Rows are points. Examples show where two turns around zero, p and q, send a point. Write where each new point lands after one turn and then the other. Backwards means that the second turn is done in reverse. Each puzzle has new turns, and all numbers are rounded.

Turn p:
 16 -24  30 ->  38 -16  -7
-30 -12 -33 -> -32 -14  31
  9  25 -18 -> -23  15 -17
 4 11 21 -> 17 16 -6
Turn q:
 0 -7 26 -> -20  17  -8
-13 -14  43 -> -25  34 -22
-21  10 -28 -> 36 -6 -1
 13  26 -31 ->  21 -20  31
 20 -15 -11 -> -12 -25  -1
Where do these land?
q, then p:  46   4 -19 ->  36 -20  28
p, then q: -21  10 -31 ->  15  32 -16
q, then p: -11  26  27 ->  3 38 -9
q, then p:  -8 -30  10 -> -30  -7  10
p, then q:  -6 -10  13 -> -17  -2   4

Turn p:
-12   9 -55   5 -> 16 48 -3 28
 7 -2 15 15 ->  -6 -13 -16  -6
-17 -27  41  23 ->  -2 -53 -16  12
  6  -4  -9 -26 -> -9 11 25 -1
 12  18  28 -14 ->   1 -13   8 -35
-22  12 -44  -2 -> 25 37  5 24
25 -7 23 -1 -> -24 -15  -3 -19
Turn q:
-25 -21  -6   4 -> -21  17  16  11
 -7   5 -19   3 ->  5 17  8 -9
 19  30  37 -51 ->   4 -19 -70   1
  3 -25 -16   8 ->  7  8 23 18
11 11  5 36 ->   5 -24  23 -21
Where do these land?
q, then p:  -5 -28  24   6 ->   8 -23 -17  23
q, then p:  36  27 -20 -18 -> -35  35   3 -17
q, then p:  24 -19 -29   3 -> -19  -5 -25 -28
p, then q backwards: -11  27  10  12 -> 21 23 -9 -6
p, then q: -43  -7  15  -3 ->  12 -30  21  25

Turn p:
-24  32 -12   8  18 -27  34  25 ->  -9   2  36   7 -35 -31  14 -29
-26  16   7   9  -1   3 -24 -14 -> -17  12  14 -23  -6  11   7  22
 19  -9   7 -34 -28 -14 -38   0 ->  24  36 -41 -17   9   6  -5   8
 -1  13 -39   5 -10  -5 -12 -15 -> -25  23  -9  17   3   1  26   6
 39 -31  55  10 -16 -32  -7   1 ->  31  -2 -13 -42  48   0 -26 -33
 16   7  21  18  12  17 -20  25 ->   6   5  17  -3  -1  34 -29 -12
 16  13  21  -4   5   4   8 -18 ->  -5   1   6  -3  15 -15 -27   8
-14 -32 -21  -7  38  31  16  -3 -> -15 -51 -17  22 -24  10  -2   9
-26 -10 -39  -5 -17  23  45  -1 ->   8 -28   7  42 -10 -18  41  19
Turn q:
-20  13   8 -19  -5 -24  -8 -29 ->  20   0 -19 -23  26   7 -13 -19
-17  17 -10  17 -20  23  22   7 -> -13 -32  25 -15 -12 -11   6  -9
-44   7   7  16   2  -2  15  20 ->  18 -23   3 -21 -34   4  13 -16
 -2 -20   7  10 -14 -20 -27 -19 ->  13   0 -26  20   5  -9 -27 -13
 21 -16   4 -32 -13 -16 -21   5 ->  -4   6 -21  19  20  28 -17  16
-33 -22   1  13  -2  12  41  -5 ->  13  -5  39  -8 -29   5 -10 -30
53 25 14  0 30 42 -8 18 -> -25  24  13  -3   3 -25  21  65
-20 -21 -25 -22   0 -25 -33 -22 ->  33  -3 -20  27  33  15  -1 -24
61 16 -6 18 22 10 19 25 -> -53  33   8   6 -13 -14  27  29
Where do these land?
q, then p backwards: -20  21   9 -14  23  41   8  18 -> -50   1  22   5 -24  11   4   0
p, then q: -36 -14   0   0   5  -5 -20  20 -> -17 -15  28  -3  11  20 -21   7
p, then q backwards:  33 -19  36   4  18  -7  -3 -16 ->  -6  12  15 -13 -38 -13  -5 -34
q, then p:  -2  -3  -1  10 -46 -29 -12   4 -> -23 -11 -25  -1   2  25  33  14
q, then p:  -9  -8  20  23  -8   7 -35 -34 -> -19  27 -29 -12  10   9   2 -36
p, then q:  12 -33  17 -14  11  24  12  -9 ->  7  8 -2 49 -3  3  6  6
q, then p: -24  30 -12  11 -10  -8  23 -19 ->  -7 -14 -30 -16   1 -32  -4  19
p, then q:  43  21 -47 -47  19 -30 -10  20 -> -24 -36 -25  -6  34 -44  18 -49
p, then q:   2   5 -23  27 -12   7  37  16 ->  -3  25   5 -10 -31 -26 -22 -15

Turn p:
-27   6 -15 -20  -2 -12   7 -29 -25  -8  23 ->  34  12  21   6  26  -6  11  -6 -17   9  25
14 -4 -5 22 16 10  9 -9  2 15 23 -> -5  9  9  1 15 12 -9 32 18 -2 -3
 52   7  19  23 -20  -9  18   4  -1  23 -42 -> -18  -8 -27  -2 -34 -26  30  23  35 -31 -15
 35  36  -6  48   2  28 -23  23  10  15 -38 ->  -2   3 -52  15 -35  -4 -30  17  43  -5 -35
 -4 -26 -18  -3  25  -6  -3  26  -1 -24 -41 -> -10  -2 -31 -41  15  -4  -9 -33  -6  -8 -19
-10 -41  -9 -11 -41 -43 -24   2  -9  16   4 -> -28   1  -2  28  18  -5  17 -34 -16 -37  39
  4   8  18  -5  13  46  -6 -21  -3  -8  14 ->  11  22  30  -8 -22  -1 -25  19  -5  14 -12
-37 -25 -18 -19   1  -8  14 -61  38 -33  30 ->  14  28  63   2  34  36  30 -35  -9  17 -10
-22  -2  -9  23  -9  28   6  21   1 -26   9 ->  11  -6   1 -17 -10  28 -29 -17  20  11  14
 22  34   8 -35 -10   4   5  27  -8  37  16 ->  -3 -44   5  26  -9 -40  -9  29  -7  10   6
 13  17  22 -22  -2 -33 -10  13 -12  -2  24 -> -18  -9  -8  14  -1 -19  18  14 -23  28  26
-41  -9  12   1  26  -5   5   4   9  -5 -22 ->  14  -7 -12 -22   4  30   4 -11 -32  -7 -17
Turn q:
-24 -24 -18 -28 -30 -24 -20  -6 -32  32  12 -> -15 -11  13 -19 -23 -14 -12 -55  16  37   0
-13   2  17   3   7   3  41  31  24 -21 -21 ->  34 -12  12  12  17  10   1  35  10 -10 -36
 17  19  -8  -2  14 -18  -2 -15 -46  22  -2 -> -32 -15 -18   6  14  11   9 -40 -22   2   1
 11 -28   5  -7   3 -34 -23  -9  -2  13  42 -> -34  -3  -8 -42   2  -6 -15 -13  29   3  20
-22  19 -14 -28  16 -25 -60 -26 -12  20  19 -> -41   2 -32 -31 -31 -25 -25 -22 -29  27   2
 -4 -26  -9  20  12  19   9   4  31  21 -12 ->  39   1  11 -18   1 -18   7   0  -2 -31   8
 12 -17 -30 -31 -26 -17 -11 -30   4   7  18 ->  -4  23  -6 -31 -23  20  -1 -30  14  27  19
  2 -22   0  18 -10  28   6  37 -10 -57 -50 ->  21  36  38  43  36 -21  27  26   7  11 -24
 -7  14  16  39 -18   1  10  -5  15  -8  -9 ->  -4   0  14  20 -21   4  13  19   7 -33 -10
 17  40  -1  -1  22 -17   0  -5   8   6  -5 -> -16 -11 -21 -10   1  22   8  13 -33  -8  -9
 -7  21  -9  28   9  37  26  32  10 -26   8 ->  21   6  27  33  18  12 -24  33 -19 -23   0
 -8 -21  29  13   8  39  48 -11  17 -30  -9 ->  47  11 -14  37  15   2  -1  24  35 -29  -4
 25  24  23 -23  -8   8 -23   3  -8  20   9 -> -19 -29 -15   2  -7   2  12  10 -12  26  30
Where do these land?
p, then q: -28   1 -16  -4 -16  26 -35 -10  19 -23 -16 -> -17  18 -23  20 -34  -4  31  -9 -13 -10  20
p, then q:  28  12  18   4 -40  17  17  23 -25 -30  22 ->  -5 -23  16 -36 -39  14 -21   8  34   9  21
p, then q: -18 -36 -21  21  -9  26  -6   3  -4  25   7 -> -13  33 -14  12   1 -25 -12  38  -3   5  12
p, then q:  27  13  19 -20  -6 -21  36   2 -31 -22  14 ->   4 -40   4 -31   8  31 -20 -10  28   9  -6
p, then q:  20 -26  29  17  -5  29  14  -4  16 -28  11 ->  22 -25  -4  14 -39  -6  -7  24  10  29  -1
p, then q: -36  -4  -2 -20  27 -23 -25  -3 -25   3 -29 -> -26  21 -15  17  31  16   1 -39 -23  12  -1
q, then p: -29   7  -6  43  26  -6 -31  21  -3  37 -21 ->   0  22 -20 -30   4 -12  44 -21 -32  -5  38
q, then p:  13   1 -15  -1 -39   8  30 -26  30 -15  13 ->  -2 -11  26  14 -41  -3 -21   4  34  21  -8
p, then q backwards:  11  24  30 -23  -2   7  -3 -41 -20  11  29 ->  -3   9  -6  10 -24  40 -29  25  21 -21 -22
q, then p:  28 -19  20 -12  21 -21 -26   3  30  39   0 -> -13 -31  34 -14  41 -23  11 -18 -20   7   9
p, then q: -23  29 -26 -18  30 -41   3  21  23 -10  12 ->  24  -8 -14 -17  32 -17   6 -49 -17 -30  11
p, then q:  12  28 -31 -25  23   3   5  -9   7   2   2 ->  -5 -16  -9 -28  17  -9  32  -6 -13 -16 -14
p, then q:  31 -13   6  39   1 -19 -12  14  -4 -23   0 ->  23   2  10 -10 -30  13 -37   2 -24   4 -10
p, then q: -34 -17  -5   0 -10  17  33   6 -12  33 -43 ->  0 51 -9  7 31  7 19 15 30 28  7

Turn p:
 -5  32   9  -9 -13  11  50 -45  22 -32   2  -6  -2  37 -> -24 -37   6  20 -16 -33  44  -8   1 -24 -34   1  36  11
-27 -20 -43  10   2 -11 -19 -14  -1  -1 -42  38  35  24 -> -57 -24   7 -16  15  10 -46 -17   3   7  -4  38  -8 -18
 24  10 -15 -16 -34   8  18  21 -27  24  22 -18 -29 -31 ->  19  52  -6   6   2 -18  22  -5 -29  19  26 -26  18 -13
 -6 -26  12  30 -20  -9 -62 -27  -6  -9  12   0  -5   4 ->   1 -19  18   0  34   6 -39  37  17  30 -17 -29  -6   3
 -5 -33  19   4  -9   8   5 -11 -14   2   5  30  13  16 ->  -6  -3 -17   0  13  12  -4  21   3   9 -34  19   5 -24
-35  13  -5  34  11 -23  13  24  -6 -20  -2   9  -2 -18 ->  -2   5   0   0 -12  -6  -1 -43  29  13 -13  -8 -39  -6
 12  19 -21 -29   8 -53  16   1  27 -23  25  44   7  12 -> -42 -22 -22 -37 -44  32  24 -19  -1  11  -3 -22  13   6
-31  -5  10 -11   6   9 -38 -32 -45  -5  -4 -13  15  19 ->  12 -24  56   9   9   6 -20  19 -17  19 -22  20  -5 -16
 32 -13   2  21  -6  10  13  16  18   1  25 -37 -15  -7 ->  24  34 -11  -3  16  -8   6   3  15 -24   2 -29  19  23
 16   6  16 -11  -7  14  -8  -8  18  36  -9  32  -2 -14 ->   4 -15 -41   6  -1  -3  -1  24  -9  14  29  15   6  -4
 45  10  45 -48   1 -19  18  20  29  14 -33  -9 -16 -12 ->   1   8 -35  -6 -37  -9  33  43 -32 -38  31  -6 -24  19
 14  15 -15  41  22  13  19  -8 -18  -7   0  19   8   2 ->  14 -15 -15   7  -3  -5 -22 -38  12 -16 -11  -5  15 -28
  1  -7  -7 -32   7  45  -3  28  -5  16 -31   1 -35 -17 ->   6  19  -6  34  27  15  19   0 -29 -14  45  20 -18  -9
-11 -13   0  17  30  -9  -1  -7  18  21  -4 -36 -31 -33 ->  34   4  -8  -2  24 -12  -8 -19 -12  -2   6  -7 -29  48
 -9  11  -9  23  10 -17  -3  39  17   1  31 -41  20  33 ->  14  17  34 -46  -3  -2   9 -12  50 -16   4  -4   8  16
-15   2   2 -24  -7  23 -15   3 -26 -17   5 -13  38 -16 ->   4  20  37  29 -25  14 -13  11  -1  14  -3  22   8  -6
Turn q:
-32  14 -24  41  32  -9 -11 -11 -19  -8   3 -20  10  -5 -> -10 -15   4  -7  31  20  51  -9  16 -18 -10  11  22  -3
-22  -4 -27 -31  13 -15 -17  -2  14   8  42 -26   9  23 ->  -5 -25  20 -22 -46  21  14 -28  -4 -16  -8   7   8  26
-45  21 -19  22  16  -2 -33  31 -23  32 -24   1 -14  -3 -> -27 -26 -16 -18  32   8   9  -8  41   3 -31  45  -6  -1
 48 -11   8 -13  10  17 -37 -14  21   1  25  -3  16  23 ->   2   9   5 -20 -49   7   1  -1  -4  35 -10 -41  17 -13
 13 -13  13  -3 -20 -10   7  -4  53 -12   9  -5  21  10 ->  36   6  14 -24 -19  15 -20   7 -10  -1  32 -20   0   0
  5   5  17 -15  -4   7  21 -14  18 -20  22  31  12  46 ->  19   0 -29  25 -29  31 -19  -8 -20   4  22 -21  15   9
 14  11  33 -32 -10  33  19  -4  30 -25 -10  10  14 -20 ->  37  15  13  22   0 -22 -48   2  -6  10   9 -19  28   4
 13   7   4  20 -42  30  29  24 -26   0 -17 -12 -10 -11 -> -10 -29  -7  22  24 -43 -11  31   3   1  22  -4 -14 -17
 32  12  22  -2   4  12  42   1  14   2 -10  -3 -39 -11 -> -13  17  14  28  24 -17 -27 -10   0  15  25 -32 -21   8
-23  21 -30  -3   6 -26 -21 -15 -47  19  -4  -8   8 -14 -> -37   7   0  -1  -4  -4  34   4  16 -25 -19  45  15   2
-14   5 -36  26   1 -18 -15 -12 -31  47 -54  -9  -7  -7 -> -49  10  -7 -19  30   6  19  42  35 -19 -24  27 -16   6
-10  32 -30  31   0 -44 -21  27 -39  10 -19   8 -14 -28 -> -46   6  -6 -17  36  -4  20  -8  12 -12   0  57  -7 -35
 30 -34   4 -14   1  30  48  19  17 -20  -3  30   5 -15 ->  21   6 -16   5  19 -29 -38  -1 -51   0   1 -40  -6   7
 25 -30  49 -23  -1   3  22  13   4 -28 -15  -8   2  13 ->  39  12   1  27 -13 -12 -28  -4  -5 -11  -5 -38 -27 -23
  0 -23  39  -5  -3   2   4 -14  15  14  40  12  12  -4 ->  39  17 -14  -3 -28 -13  14 -13  -4  20  15 -11  -6  23
-36 -12 -23   1  -4 -10 -37 -25  -3 -19  17   4 -25   3 ->   4 -12  21   4  -8  35  30   3 -19  16 -20  38  -2   9
Where do these land?
q, then p:  -2 -16 -20   0   5  -7   1   5   3   5  43  17 -36  -4 ->  10 -12   2  -7  25 -13  16  -4 -33  17 -24  12   8 -27
p, then q: -36 -15  20   4 -20  -8 -20 -18  21  -5 -34 -41  20  32 ->  32   7 -22   5   4  37 -30 -36  13   1 -12  15 -42 -19
p, then q: -12 -34  16   9 -28   1   6 -24  28  27 -35   8  15  -7 -> -22  -7 -27 -26  12  38  -9 -22  -8  -8 -22  35 -13  -6
p, then q backwards:  -3 -18   6 -36 -24  14 -14 -19  29  -9  -9  11 -13 -37 ->   0   5 -12   4 -17  22  23 -40 -15   9   2  30 -32  17
p, then q:  35  23 -13  21  17  12 -21   8 -12  12  25   3 -30 -31 -> -22  -2  30 -18 -26 -22  38   2   0  10   9 -36  17  -6
q, then p: -43  21  26  22  42  10  11   7 -44  -7 -18  -7  22  16 -> -28 -12 -24  13   3   2 -35 -42  17 -44 -14   3  11  37
q, then p:   2  29  18  38   6  25  12  38 -29 -22  38  14   5   5 ->  10  15 -21 -20   7   3 -44 -36 -20  20 -32   4  23  32
q, then p:  24 -11 -40  -7   3  17  -2  40 -15   2  12   7 -18  -7 ->  -4   5  20  -9  14   3 -10  -3 -38  27 -20  15 -37  -1
p, then q backwards: -21 -14  14 -14 -11 -13  12 -15  14  12  -8 -33  44 -16 -> -14  -9  -7 -44 -21   3 -14 -20  -1  34  -2  11  -5 -29
p, then q:   5  30  25  11  49  23  39   1 -21 -10  -7 -30   8  44 ->  34  47  13  27  12  -3 -15  21 -46  -8  15 -22  -1 -40
p, then q:   2  -3   5 -35 -38  -7 -10 -27  -3  29 -12  -2   0   6 ->  -7  -9 -38  -7  -7 -21   4 -25   8 -25  -8  28 -18  -5
q, then p:  26  28 -21  -9  28  -8 -11  46  17   4  32  40 -17  -6 ->   4 -32  24   3   6  -2 -21   1 -44  56  -6  30  14   8
p, then q:  12  19 -53   1 -15  -2  -3  -8  16  -9  15  28 -18 -20 ->   4 -17   7 -13 -18   1  47  13  17 -14   0  -1  21  40
q, then p:  20 -27  -5 -18  -3 -14 -27 -43  11 -12  -8  12  23   6 ->  -2  24  14  23 -27 -26  11  13   4  -9  32   3   5 -35
p, then q: -10 -11  23  11 -11 -42  25  10 -16 -18 -35 -27  -5  18 ->  -2  13  32  38  18  16 -25  -9   7 -17  -1  30 -31 -17
